Each row of a before or after table is a point. One or more steps were done to the points. Then noise was added and the rows were shuffled. The steps act on columns, c1 being the first. Name the steps. A step turns or swaps two columns, mirrors them in a line or flattens them onto one, adds a multiple of one to another, or multiplies or shifts one. Angles are multiples of 10 degrees, from the lower column toward the higher: turns from -170 to 170, lines from 10 to 170 but not 90. Use the fewest steps. Two steps may share a column if one is a turn and the other turns, adds or multiplies; they go together, in the order done. Otherwise the lowest column goes first.
(in the rows, 128 means zero)

Before (14 x 3)
[[135 109 104]
 [112 102 150]
 [114 107 137]
 [137 139  97]
 [126 128 130]
 [141 106 151]
 [145 135 145]
 [137 102 140]
 [157 130 117]
 [168 156 144]
 [141 111 129]
 [139 129 117]
 [150 138 109]
 [138 159 102]]
After (14 x 3)
[[122 128 131]
 [166 108 153]
 [160 128 117]
 [181 137 145]
 [195 139 108]
 [213 129 116]
 [245 155 144]
 [ 78 101 151]
 [157 159 102]
 [149 108 105]
 [166 112 129]
 [ 86 106 138]
 [156 103 141]
 [154 141  98]]
Steps: multiply c1 by 3

Before (8 x 8)
[[143 121  64 152 105 141 137 152]
 [101 138 187  95 140 123 124  87]
 [183 151 109 138 156 161 151  88]
 [104 155 171 158 128 126 154 126]
 [ 83 130 177 118 159  98 181  64]
 [174  96 127 177 154 117 110  69]
 [ 55 165 140 117 203 153 161 140]
 [180  48 132 157  71 144 152 185]]
After (8 x 8)
[[184 148 110 138 156 160 154  88]
 [174 117 126 176 154 118  96  68]
 [104 152 169 157 128 126 160 127]
 [ 55 154 142 117 204 153 171 141]
 [ 84 181 175 117 160  97 140  64]
 [145 137  64 154 103 141 124 153]
 [179 165 132 157  72 146  55 186]
 [102 123 186  96 140 125 136  87]]
Steps: mirror c2 and c7 in the line at 50 degrees

Before (12 x 12)
[[113 103 134 125  51 152 146 148 128 114 129  96]
 [132 121 153 170 163 137 111  95 125 129 163 127]
 [165  99 143 160 124 163 102 147 115 133 124 137]
 [220  99 134 157 182 108 122 104  89  96 192 132]
 [165  56 131  96 174 159 160 163 102 103 115 116]
 [131 125 143 126 123 158 156 166 134 148 158 123]
 [160 102 144 148 183  96 102 169 136 149 133  73]
 [126 130 144  51 170 176 112 168   7  85 165 133]
 [125 129 107 171 170 147 105 146  95 186 119  75]
 [112 140  58 147 175 146 106 140 137 111 118 121]
 [115 123  87  56 167 175 111 133 128 156 129 132]
 [109 122 138 150 166  26 107 164  44 141 167 121]]
After (12 x 12)
[[111 104 132 124  50 153 148 147 126 105 129  94]
 [129 124 142 129 121 159 157 166 132 138 156 120]
 [113 140  58 148 176 141 104 141 138 101 117 119]
 [160 103 142 150 184  97  99 170 135 140 134  73]
 [107 123 139 151 167  25 109 163  45 134 166 117]
 [115 121  89  56 168 176 108 131 132 144 128 128]
 [125 130 104 172 168 146 108 147  93 176 121  76]
 [166  54 134  97 174 159 163 163 100  94 114 116]
 [129 129 142  50 173 176 112 168   7  75 164 131]
 [132 119 152 169 163 138 113  97 122 118 165 130]
 [220 100 133 156 183 107 122 107  91  84 195 131]
 [166  98 141 159 124 163 102 146 112 122 127 136]]
Steps: shift c10 by -10

Before (9 x 20)
[[108 142 118 135 148 163 114 125 125 108 107  77 132 185  52  94 151 157
  167 158]
 [112 111 153  76 142 140 163 175 113 111 122 124 102 162 113 128 114 148
  134 100]
 [133 126  65 114  86  62  71 125 124  94  99 120 116  32 181 117 116 170
  158 138]
 [120 106  41 143  66  82  95 141 155 102  93 150 103  41 143 165 122 164
  167  78]
 [126 150 131 110 166 171 120 143 124 122 121 142 111 132 139 119 112 102
  131  79]
 [ 74 120 124 119 162 139 139 142 133 149 106 149 103 106 156 141 111 137
  175 102]
 [152 114 141 103 170 138 165 143 141 156 121 129  77 113 122  98 107 114
  141 107]
 [115 138 176 116 204 137 150 153 144 106 111 132  82 151 119 110 154 131
  141  91]
 [139 115 157 134 119 149 100 121 112  68  82 119 179 160   7 117 143 140
  169 209]]
After (9 x 20)
[[ 75 123 140 118  94 123 139 141 121 135 105 147 103  97 157 115 111 134
  175 101]
 [152 129 137 103  84 141 164 144 126 146 121 129  75  99 124 152 108 104
  142 107]
 [113 132 139 115  51 175 150 154 116 121 111 132  81 158 118 130 155 109
  140  92]
 [137 148 150 132 144 156 100 122 116  92  82 118 179 187  12 121 143 115
  169 209]
 [106 141 163 135 109 117 114 127 119 139 108  78 131 188  52 112 151  85
  167 158]
 [113 130 139  76 119 154 163 176 110 130 122 121 102 168 116 110 114 119
  134 100]
 [119 125  81 143 178  42  93 141 174  62  94 150 102  64 147  82 123 150
  168  79]
 [134 118  61 114 170  65  70 125 140  51  99 118 116  60 180  91 114 103
  158 139]
 [127 127 171 110  95 131 121 143 111 125 120 141 111 134 134 155 113 128
  131  77]]
Steps: flatten c2 and c15 onto the line at 100 degrees; swap c3 and c6; mirror c5 and c9 in the line at 100 degrees; turn c10 and c14 by -30 degrees; turn c16 and c18 by 110 degrees

Before (9 x 48)
[[137 136 129 104 110 148 142 136 160 174 150 115 101 102 148  98 106  86
  120  95 118  73 110 119 173 139 132 177 102 149 184 107 121 138 145 115
  170 167 140  95 132 131 143 108 111  97 152  99]
 [ 99  88 142 127 150 149 120 119 164 157 144 177 168  88 122 136 139 123
  132 166 166 116  74 139 133 123 124 133 189 101 132  91  81 174 137 131
  122 134 135  77 156 172 100  79  95 176  99 165]
 [152 115 147 117 127 105 110 105  85 127 135 129  89 102 161  94 132 116
  133 170 142 109 134  66 127 153 168 152 160 154 153 125 112 139  68  87
  139 141 136 108  95 173 129 152 133 116 133  90]
 [120 168 129 111 154 123  89  99  92 158  96 153 171 129 134  94 184 150
  156 138 133 143 132  99 145  86  97 181 132 132 156 150 157 169 108 158
  145 134 110 151  76  98 122  86 141 137 161 143]
 [156  87 137 184 185 164 157 111 106 154  93 148 100 137 150  93 124 123
  167  97  94 129 106 139 119 171 114 108 135 150 176 121  88 120 133  90
  108 107 135 146 116  97 186 145 129 153 100 140]
 [113 103  87 174 162 177 155 129 160 144 181 172 139 124  85 166 140 166
  109 176 141  95 146 101 119 169 169 148 105 164  97  90  91 168 147 127
  102  83 149 132 113 128 140 111 157 132 116 107]
 [122 117 131 153 162 153 115 122 158 138 152 102 116 159  98 154 179 166
  129 110  91  97 113  94 135  82 109  94 156 142 133 155 112 116 134 151
  186 139 163 148  78 157 113 135 110 147 180  94]
 [ 88 105  98 193 110 103 132 131  97 105  93 145 143  89 151 103 102 153
  116 120 161 146  83 111  92 170 166 121 107 166 131 162 159 118 125 124
  136  86  79  99 143 130 167 113 125 159 148 110]
 [172 123  90 103 119 140 107 161 150 120 159 162 169 109 119 181 135  94
  100 137 166  90  84  88 169  97 134  88 116  93 145 159 138 117 133 172
  165 125 101 140 124 145 186  88 114 147 147  77]]
After (9 x 48)
[[135 137 129 104 167 148 142 136 158  97 150 143 101 102 148 100 107  86
  120  44 118  72 110 120 174 139 132 176 103 123 184 166 120 140 145 114
  169 167 140  95 149 130 144 108 110  97 153 102]
 [122 118 131 153 105 154 115 117 157 102 151 153 115 160  99 154 180 166
  129  83  91  97 115  93 136  83 109  95 155 177 132 216 112 116 133 150
  186 140 161 147 142 156 112 135 110 147 181  93]
 [ 87 105  98 195 134 105 131 135  96 156  93 111 144  89 148 103 103 152
  116 107 161 146  84 110  92 170 167 121 107 111 132 223 158 118 128 126
  137  85  80  99 168 131 167 113 124 158 147 111]
 [113 101  87 174 106 176 154 113 160  95 180  84 139 127  88 165 140 165
  110 247 143  95 145 101 120 168 169 146 105 143  96 150  91 169 147 127
  103  83 148 131 164 127 140 112 157 131 116 107]
 [172 124  90 104 132 139 107 127 149 140 160  95 169 108 130 180 134  93
  101 150 166  91  83  86 169  95 134  87 115 132 145 220 138 118 134 172
  166 124  99 139  94 145 187  89 116 148 147  77]
 [ 98  88 143 127 123 149 119 124 165  92 144  80 167  87 118 136 138 122
  131 223 166 116  72 140 133 122 123 133 189 100 132 150  80 173 137 130
  123 133 136  77 102 172  99  80  94 175  99 165]
 [118 169 130 111 120 124  90 127  91  91  97 102 172 129 122  94 184 151
  154 152 134 143 132  99 146  87  97 180 133 181 158 210 158 169 110 156
  145 134 108 152 134  98 122  86 140 136 160 143]
 [153 115 147 116 128 105 109 134  84 130 134 127  90 100 150  94 132 115
  134 234 141 108 135  65 126 153 168 152 161 160 153 184 112 140  67  88
  139 142 135 106 152 172 128 151 134 118 134  91]
 [156  87 138 183  91 165 157 133 106  78  93 108 100 137 143  93 125 122
  168  50  93 129 105 140 118 171 115 108 134 139 175 182  87 120 134  90
  108 107 136 147 151  96 185 144 130 154  99 141]]
Steps: turn c5 and c10 by -150 degrees; flatten c8 and c15 onto the line at 70 degrees; multiply c12 by -1; multiply c20 by 2.5; turn c30 and c41 by 90 degrees; shift c32 by 60

Before (10 x 64)
[[189 125 106 129 134  74 154 126 100 133 100 100 123 143 127  53 105 148
  125 101 172 166 129 124 165 142 128 148 140 175 144 167 176 196 168 142
   92 140 135 141  58 103 159 157 137 132  56 107 145 186  82  94 145 144
   78 104 115 155 162  97  91  99 111 124]
 [169  82 133  70 157  92 109 119 183 151 135 106 151 163 173 111  85 154
  120 143 118  96  89 175 165 200  74 114 163  96 131  99 161 175 165 202
  130 104 149 134  59 188  77 154 119 133 137 106  88 141 156  77 161 224
  140 116 102 149 163  35  62 195 111 121]
 [181 182  84 186 134 131 120 139  76  89 174 143  97 119 106 132 107 141
  147 149 182 130 111  89 104  94 129 158 117 138 105 163 143 119 124  88
  136 104  67  91 141 124 164  85 128 125 101 121 164 167 110 161 108 125
  106 183 141 111  99 156 133  98  90 154]
 [140 127 145  69 149  99  78 137 176 138 168 153 164 178 160 144  86 156
  148 190  70 111  83 157 164 144  24 121 130 102  83  95  78 141 114 139
  189 137 160  99 119 193  85 106 103  51 147 136  41 122 140  65  89 147
  114 140 105  69 100  78  51 166 154 131]
 [181 143 141 109 109 138  50 172 112  76 151 177 149 106 172 111 155 145
  160 119 123  93  62 205 157  97  72 149 151 188  77  88  95 171 124 114
  191  73 134  68 140 167  76  81 113  62 144 159 153  97 229 120 115 116
  125 122 121  68 109 133 101 118 161 164]
 [156  56 132  72 178  84 124 119 162 134 120 121 173 192 169 139 114 169
  120 162  70  56  95 176 140 165  82 103 137  91  90 104 154 202 121 172
  153 132 155  92  74 183  97  83 131 104 114 142  66 186 147  36 154 174
  135 149 116  93 148  89  45 207 153 112]
 [133 160  95 110  57 109 106 167  88 102 178 195 121 139  93 144 161 129
  185 129 152 112 102  86 109 106 128 167 154 170 118 144 138 115 191  92
  140 165  60  93 128 102 146  97 128  84 111 119 135 135 145 164 121  85
  120 205 154 118  80  92 139 160 177 197]
 [184 134 113 122 122  95 116 113  70  96 141 144 135  97 121 137 129 107
  137  73 173 197 133 109 104  77 140 167 123 167 119 161 194 138 168  90
  139  85  64 135 129  94 152 141 110 145  95 113 137 166  91 133 125 117
  108 142 165 129  96 161 112  92  92  94]
 [175 146  69 168  83 128 122 127  64  68 206 150  95 132  89 160 183 133
  158 144 145 104 151 102 100 103 132 187  79 187 134 138 135 138 162  72
  151  82 111  48 127 114 151 140 152  65  73 100  96 147 106 148 113 115
  123 186 143 134  94 105 168 140 147 158]
 [168  91  88 111 171  47 126  71 140 151  86 106 182 101 130  83 121 156
  123  73 128 135 115 123 148 138  98  91 145 130 147 129 149 212 147 135
   99 146 147 150  45 150 119 143 147 159  82 115 140 167  94  91 131 201
   97 145 102 176 157  56 113 151  79  91]]
After (10 x 64)
[[184 133 110 121 118  96 116 113  71  94 143 145 139  97 120 140 127 109
  137  72 173 195 134 109 102  76 136 168 122 165 119 162 195 136 158 145
  136 183  66 134 131  92 152 139 110 148  93 115 137 165  90 136 124 113
  109  87 119 130  96 164 110  93  89  93]
 [171  56 134  72 156  90 109 117 185 152 133 105 154 161 170 110  85 154
  122 147 116  96  88 173 160 200  74 114 163  97 131  97 159 176 170 116
  128 134 146 134  60 190  77 157 120 138 133 107  88 142 156  76 155 227
  140 205 158 149 162  34  62 198 111 124]
 [139 128 146  68 152 101  77 138 178 138 171 153 166 180 157 146  85 158
  148 188  70 107  81 159 161 145  27 121 128 103  85  96  75 139 115 139
  189 106 161 101 119 197  85 105 101  51 149 137  41 120 142  65  89 151
  113 141 144  69 102  80  48 164 154 129]
 [168  67  89 109 171  49 125  71 141 150  85 105 182 103 126  82 119 156
  123  73 130 136 113 123 149 138  98  92 145 135 147 127 152 212 158 144
   99 100 147 148  43 151 119 143 145 160  83 115 142 164  98  88 130 200
   96 130 140 179 156  60 113 149  80  91]
 [190 122 107 132 133  74 155 124  99 134 103 102 120 143 131  53 103 147
  126 100 172 167 129 125 163 142 124 147 139 176 142 167 175 193 162 104
   95 107 135 141  60 101 161 156 140 132  57 106 146 182  78  98 144 145
   78 139 134 155 163 101  91 100 115 126]
 [171 156  68 167  83 129 124 132  62  67 207 149  94 133  84 158 183 134
  158 140 143 106 152 106  99 100 137 184  82 187 137 138 133 134 144 187
  148 173 111  50 129 111 151 143 151  65  72 103  94 144 107 151 115 117
  125  72 138 134  97 102 169 140 148 158]
 [132 180  98 107  58 111 104 166  87 102 178 198 121 138  95 145 163 127
  183 128 151 112 105  84 105 103 128 166 152 169 119 145 134 114 180 204
  139 111  59  91 129 103 146  96 128  86 112 120 134 133 143 166 124  88
  119  93  89 119  80  94 138 161 177 195]
 [181 150 144 107 109 137  52 170 112  73 151 174 147 105 176 108 157 143
  163 119 123  97  59 205 159  97  72 150 152 191  77  93  93 170 119 119
  190 167 133  68 140 168  79  82 114  64 140 156 154 100 227 122 116 117
  127 115 162  66 109 133 101 116 161 164]
 [159  13 135  75 178  85 126 119 165 132 120 122 173 193 169 137 113 169
  122 162  71  56  97 175 144 165  81 105 136  89  89 103 155 205 133 149
  155 121 157  89  72 182  97  84 129 108 113 144  65 185 146  37 155 177
  136 171 135  92 149  88  45 204 152 110]
 [182 215  83 184 135 131 121 135  77  92 175 141  97 120 105 131 105 143
  146 147 182 129 111  89 106  93 129 159 119 136 102 163 146 118 114 182
  138 153  64  91 139 126 163  87 129 125 102 122 164 169 110 163 107 126
  107  87 132 111 100 154 129  97  90 152]]
Steps: multiply c2 by 1.6; add -0.3 times c28 to c35; swap c36 and c56; turn c38 and c57 by -150 degrees
